Every row gives one point. The window is the flat piece filled in between its corners: a triangle in 3 columns, a solid with four corners in 4, and so on. A path goes straight from each point to the next, and from the last back to the first. After which points does the path pass through the window?

Window (3 x 3):
[[ 60  -3  -5]
 [-25  11  10]
 [-11  33  18]]
Path:
(1): [50 -9 16]
(2): [ 30 -19   6]
(3): [ 51  26 -29]
(4): [-25  21 -17]
(5): [-45  18  54]
(6): [-18 -12  34]
(7): [ -8  23 -30]
(8): [ 59   9 -29]
Through the window after points: 8

Window, 4 rows:
[[  4  25  13  13]
 [ 24 -16 -22 -10]
 [-15  27  12  -8]
 [-60   2  -5   5]]
Path:
(1): [ 15 -15  -8  -9]
(2): [ -1 -14  22  -3]
(3): [ 23  -7 -33 -10]
(4): [-10  35  -6  -6]
(5): [-14  14  20  -6]
(6): [ 5 -1 33 -7]
(7): [-19  28  -2  10]
(8): [ 29   2 -50  -5]
Through the window after points: 2, 4, 6, 8

Window:
[[  1   6 -15  12 -15   2]
 [-52   2  10 -24  14 -21]
 [-22 -36 -27  60 -40  -4]
 [-12  17  24   5  47  11]
 [ 16  -7  30  -5 -13  17]
 [  4 -10  21 -20  39 -21]]
Path:
(1): [-16   4  10   2   8 -30]
(2): [-25  -3   6   9  -4 -19]
(3): [-33 -13 -11   2   0   1]
(4): [  5 -14  14 -19  14   8]
(5): [  4   1  31   5  11 -22]
(6): [ -2  13  15  23  -3 -15]
(7): [ -9 -39  -7   2  -8  31]
(8): [-10 -14  -7  -1   4   1]
(9): [-12 -18   9  23   1 -19]
(10): [-24  13  28  13  -3 -16]
(11): [-29 -30 -29  10  15   8]
(12): [-28 -25   1 -27  22  23]
Through the window after points: 2, 4, 6, 8, 10, 12

Window (8 x 8):
[[ 19  -5  44  18  33 -25 -15  32]
 [ 24 -14 -10  -1  34 -28  17  15]
 [  2  25  22 -26  15 -16   1  17]
 [-27  37  -2  10 -23  -3  36 -31]
 [  4 -14 -25  10  54  -3  -7 -31]
 [  6 -60  18   1  33 -10 -13 -45]
 [ -4   7 -13   7 -42  27   1 -55]
 [-30   9  -4   2 -20  29  22 -10]]
Path:
(1): [ 25   1  -2  -7   4  26  34 -22]
(2): [ 31 -21  29  10  34   2  21 -29]
(3): [-11 -23 -10   0  16  -8  -9 -24]
(4): [-19   4 -19   6  -2  -6  12 -27]
(5): [ 15  25  14  -8   4  35  34 -33]
(6): [14  5  2 -1 17 -6 28 -3]
(7): [ -3  -2 -11   3   8 -21   3  -7]
(8): [ -4  -3 -24  16  -1 -28 -17  -4]
(9): [ 14  -8   8 -10  25   6  36   2]
(10): [ 22 -15  24   3  30  13  28 -37]
(11): [-10 -31  -1   3  15  -5 -12 -27]
(12): [-29 -18 -13  25 -12 -15 -17 -39]
Through the window after points: 2, 6, 8, 10

Window (9 x 9):
[[-24  -3  37 -20  -3 -15 -20 -26  -4]
 [ 16   7 -16  -3 -46  -3  14 -24   7]
 [  1 -60   8   6  -7  25 -27  25 -24]
 [  3   4 -36  19 -15  32  36  -8  -8]
 [-17 -24 -28   2 -44   7 -39  -7 -14]
 [ -4  19 -29   4  19   0  15   0  26]
 [-20 -24  11 -39  11 -20 -18 -16 -11]
 [-31   2  -9  -7 -24 -36   3 -12   7]
 [ 21  17   9 -10  -4  14  17   8 -29]]
Path:
(1): [-44 -14  12 -43 -17  13   4  -3  10]
(2): [-11 -16  -4 -11 -37   4 -10   1 -11]
(3): [ 21 -27  -9  23  -4  12 -16 -24 -29]
(4): [ 14   1  -6   3  11 -31  13 -18 -30]
(5): [-19   2   8 -29  -5  24   1   3  23]
(6): [ -6 -28  10 -31 -58  22   2  10  -7]
(7): [ -9   3 -28  28  18 -15  -1 -27 -23]
(8): [  0 -24   3   6  21 -25 -20  -4 -57]
(9): [-14 -18  11 -29 -24   4 -13  -5  18]
(10): [-12   1   4 -25 -24  23  -1  28  -8]
(11): [ 15   2  -7   7  -8  -3  -1 -20 -26]
(12): [ -7  -9  -9   8 -12 -19 -12 -14  -2]
Through the window after points: 10

Window:
[[ 60  13  19   1 -10  32  -6  -7  16  26  -3]
 [-24  11   9  21  12  12  25  -1  -8 -15 -18]
 [ 18   3   1 -31  17  15  -1  31  16  17 -16]
 [ -7   3 -21   3   2 -23 -17  34  30  15  18]
 [  2 -15 -25   6   3 -27  10 -12  -5 -19   0]
 [-31  21  13   6 -26  14  18 -17  18 -23 -23]
 [ -6 -29   7  16 -11   8  -7  24   6  -3   7]
 [ 30  20  13  -6 -16  17   3  -1 -19 -19 -36]
 [ 17  -6 -19  -8   2 -25  -7 -20 -31  14 -23]
 [  7  11 -35 -14 -15  21  -5  -7 -25  -3 -25]
 [ 28  -4  -4 -19 -25 -13  27  41  -1  12 -17]]
Path:
(1): [  6  -6  -4  11  -5   5  10  16   8  -5 -41]
(2): [ -6  12   1   1   0   6  17   3 -12  -6  -4]
(3): [ 14  14  11 -16  -7  -3  14  -1 -12   1   6]
(4): [ 18  12 -21  13   4  19  -5   2  13   6 -46]
(5): [  8   4 -24  -4 -11  15  -2   0  -8  -3 -29]
(6): [ 17  23  -4 -29 -13  11   2  -7 -45  -4   5]
(7): [ 15   9   5  -6  -2   1  -3   4 -11   7   3]
(8): [ 10  -8  -4  13  -4   2   9  12  28   0 -19]
(9): [  2  -8 -17  17 -19   5   3  16  20  13 -49]
(10): [ 15  13   6 -17  -2   5   0  14  -5   5   3]
(11): [ 12   5   3  -3 -11   5   6   2 -15 -12  -4]
(12): [  9  -5  -7  17  -9   1  -5   0   6   2 -34]
(13): [ -1  12  -7  12  -6  16   5   2  35  -7 -52]
(14): [  5  15   3 -13  -5   0  14  -1 -22  -4   4]
(15): [  2  -3   4  -8  -6   7  15 -12 -22   0   8]
(16): [ -4  10  -7  20  10  -4   6   6   6  -7 -36]
Through the window after points: 1, 5, 15

Window (12 x 12):
[[ 25  -1   9 -30  -1  -6 -22 -10  17  11  18   9]
 [ -8  23  27   3   4   3  -2   3  -6  24 -31 -32]
 [-15  16  23 -10   7 -60   5  -7  -4   4  36 -47]
 [ 14  22  -8  -6  -7  -3  -5  -3  -6  -5  -4 -22]
 [ -3  19 -12  -6   4   0 -24 -44  20  -4  -9   0]
 [  8 -19 -12 -22 -26  35  -8  -5  15  15 -13   7]
 [  7  -8 -24  18 -22  -2 -58 -22   7 -15   3  15]
 [  1  -2  10  16  15  -7   1 -12  -3 -15   8 -17]
 [  4   5   5   3   5 -17   3   0  45   5  -1 -21]
 [-17  15 -12   0  -4   4  -3   9  32 -15  29  12]
 [ -6   7  16   2 -33  -1   9   9  22 -24  12   6]
 [  4 -20   5 -44  28  -8   2  10  15 -18 -15  -1]]
Path:
(1): [ 11   7   3  -8   3  -7 -18   5  44 -16  11 -37]
(2): [ -7   5   2   8   0 -16  19 -12  12  22 -13  13]
(3): [ 16  16 -20   3  -1 -16  26   4  10   4  -7  -6]
(4): [-18   5  31 -20  -4  12 -33 -12  14 -11  14 -15]
(5): [-11   4   7  -9 -10  13 -20  -5  30 -16  26 -36]
(6): [ 14   1   7  -5   0 -29   7   4   0  11  -3   7]
(7): [ -5   6  -8   0   2 -10   8 -14  12  13   0   1]
(8): [  4   5  14 -23 -14   7 -34 -12   9 -11  -1 -27]
(9): [  8  24   0 -13 -13   5 -14 -14  20 -16  24 -39]
(10): [ -2  -5   3   5  -3 -10 -12  -4  10  10   0  24]
(11): [-18   6  13  13  -6 -32  12  -4   9  12  -3  14]
(12): [ 15   9  -5 -36  -3  19 -28  -1  18 -20   8 -32]
Through the window after points: 1, 7

Window (14 x 14):
[[-18 -15   9 -12 -14 -21   9 -14  32 -24   2 -16  32  45]
 [-18   2  57   6   7   0  11 -12 -10  25 -18  21  -6  25]
 [  4 -24  35  -9  13  -8  -3  45 -17 -32 -23  27  -8   6]
 [ 21  21 -16  -8 -15   6  -2   2   0  24   2 -16 -34 -24]
 [-26  45 -16 -17  16  18 -10  13 -12  -5   6  20  -9   2]
 [-23  19  -2   0 -23   9   4 -22 -20 -37  26 -40  -8  11]
 [-36  33 -54   5 -14   5  -8  27 -10 -26  -9 -28 -28  26]
 [  1 -12  -3  24   0  44   5   1 -11 -35  -5  24  11 -20]
 [-38 -26 -37 -14  10  37  -4  -9  20  -3  20 -37 -21  26]
 [-28  12   4 -26 -54  36  24  36   4 -12 -24  11  -3 -18]
 [ -7   8   6   8  15 -12   2  22  11   6   9 -17  40 -11]
 [ 17 -27   7  12   1   9 -25  -8 -37  -5   5   6  29  -9]
 [ 27  13  34 -11  25  41 -15 -13 -17  10 -17 -36   2  18]
 [-28 -15 -10  25   4  16 -46 -10  22 -11  22  -3   5   3]]
Path:
(1): [  8  19  27  -3 -17  60   3  30  -7  19  36  17  24  -1]
(2): [  4   2  -1  -6 -13  27  -4  13  -1 -11   8 -10   8  11]
(3): [-40   8   3   1  10 -12  19 -19 -17 -20 -16  -7  -8  -9]
(4): [-29   4  -6  -8  -3  13  11 -12  -3 -22 -49   1 -14 -10]
(5): [ 14   4  21   4   4  18  -5  24 -15  -1  33  -2  13  16]
(6): [ -6   5  13  13  -1  15  10   2   4 -13  28   2 -10  39]
(7): [-18   8 -16 -20  -7  20 -12   9  -6 -10 -35 -21  -5 -29]
(8): [-32  19 -11 -22  -2  17  15 -36  -8  -2 -32 -21   4 -26]
(9): [ -9 -29  -4   6   1  20 -17  27  13 -13  37  -9 -13  48]
(10): [-19  22  13  13 -30  10 -12  32   5  -8  17  -1   7  18]
(11): [-20  -3 -12 -23   0  21  21  -1 -13 -11 -37   0 -17 -10]
(12): [-16 -12   9 -10  -4  -1   2  -1   0 -15 -22  -5  -4   1]
Through the window after points: 8, 10

Window, 14 rows:
[[ 10  17  10 -20 -46  16 -25  46 -34  -6   3 -15   8 -29]
 [  9  11  -1  15   1  13  26   8  25 -36 -39 -13 -60 -25]
 [  1   8 -28 -40  -6 -28 -16  24   7 -14  18 -18  13  -5]
 [  0   0  38 -26 -18  22 -15  11 -27 -28  19 -19  24 -38]
 [ 12  10   3   0 -34  -9  12  21 -16 -23  51 -37 -13   0]
 [  1 -29 -16  -6  -7 -14 -32  28 -14  -1  25 -38   2   6]
 [ 28   8  16  23 -24  -2   1 -15  34  -9 -14  -2 -10 -10]
 [-17  26 -14 -17  22  -6 -40   1 -20   1  -8   6  23  35]
 [  9  29 -25  14  39 -19 -15 -18   6  23  -2   0 -14 -13]
 [ -6   3   8  23 -33   5   2  34 -10 -43   3  -2  13 -41]
 [ 31   5   6  17  28  -9  31 -18   6   4 -45  45 -24  -7]
 [ 26  18  36  25  14  -6   9  27  31 -23 -18  14 -37 -20]
 [ 25   3  -1  18  -7  34  22  24  29 -15  13  -3 -11 -16]
 [-35  -4   4 -19 -33  -5  -7  29  -3  10  37 -24   0 -10]]
Path:
(1): [ -2  -4  16  23 -14   2  22  17  -1 -18 -20 -14   5 -24]
(2): [-11   9   0  27   1 -17  24  17   6  11 -25 -29  20 -12]
(3): [ 27  -4  -3 -12   0   1 -26   8  -6 -20  26  10 -31  -6]
(4): [ 16   4 -10 -13 -12   7 -18   8  -7  -8  24   4   5 -11]
(5): [-14   7  -3   5  -4 -12   4  21  -2 -14 -19 -36 -11  -7]
(6): [  2  -2   4  -4  -3   0  28  25  -6 -16  -6 -33  -3 -18]
(7): [ 15  19  -2  14  -8   7  -4   2  21 -26  -7   6 -46 -12]
(8): [ 16  28  -7  -6 -15   1 -39  29   7 -40  28  15 -24 -23]
Through the window after points: 2, 6, 8

Window:
[[-13 -12 -22  50 -14 -15  31  44  15 -32  10 -39   7 -16]
 [ 18 -37   6 -29  16  -9   3   2  10  13 -24  12  17  24]
 [ 13  35 -49 -17   8 -13   1 -26   1  30  19  17  60  -7]
 [ 14  48 -34 -38  -1 -18  22  -6 -13  -2  11 -28  24   6]
 [-19  -1   4  40  11 -21   2   0  18 -11  10 -49 -18  -3]
 [ 20  17 -35  -9 -26 -34  14 -11 -15  35  31  12  14   7]
 [ 56  12  27   5  -4   3   4  -4   7  -2   7  21  15   6]
 [ 14 -17  20 -20  -2   7  34  -8  45  20   3  34  -2  -5]
 [-41  -3  26  42   5 -22  33  37  10 -10  20 -33  13  15]
 [ 25  50 -44 -29 -18  23 -15  -6  -5  34  13   8  22  26]
 [  6 -10   9   2  33 -11  18   9  19 -19 -11  40 -19  24]
 [ 13 -41  15  -9  10  25  35 -42   5   0   8  41   5  26]
 [ 11 -19  26 -22  10  18   6  -4 -13   8   0  45  -5 -18]
 [-23 -21  -6  15   7 -27   8  32  27 -32  52 -34   8   2]]
Path:
(1): [ 21 -27  -3 -13  33   3  14  10   8   6   0 -10   3   8]
(2): [ -6  -2   7  -1 -17 -21   5  -8  18   4  -3  14  13  15]
(3): [-10  11   3   1  -4 -14  11  -1  18   1   9  13  10  10]
(4): [ 16 -12  -7   2  18   9  19  10   9  -2   5  -6   9  -2]
(5): [15  2 -9 27 60  0 21 18  8  1 17  7  1 23]
(6): [ -8  -9  15  -2 -32  -9   9   0  19 -18  10 -20  10  -8]
(7): [ -9   5 -27  -4 -16 -11  -9 -20  14 -23  16  15   1  20]
(8): [ 42   5   8  -7   6 -21  47  16 -19  60  17   6  21  -8]
(9): [ 21 -16  -1  39  38  20  22   3  18  33  34 -27   5  23]
(10): [-24  -5  10 -33 -20 -44  14   3  -1 -36 -23  37  20 -12]
(11): [ -2  -2  -4  -3 -11   6   4   4  27 -23  15   6  11   5]
(12): [ 17 -13 -10   2  29 -30  22  -4  -3  24  11  -6  -4   5]
Through the window after points: 1, 7
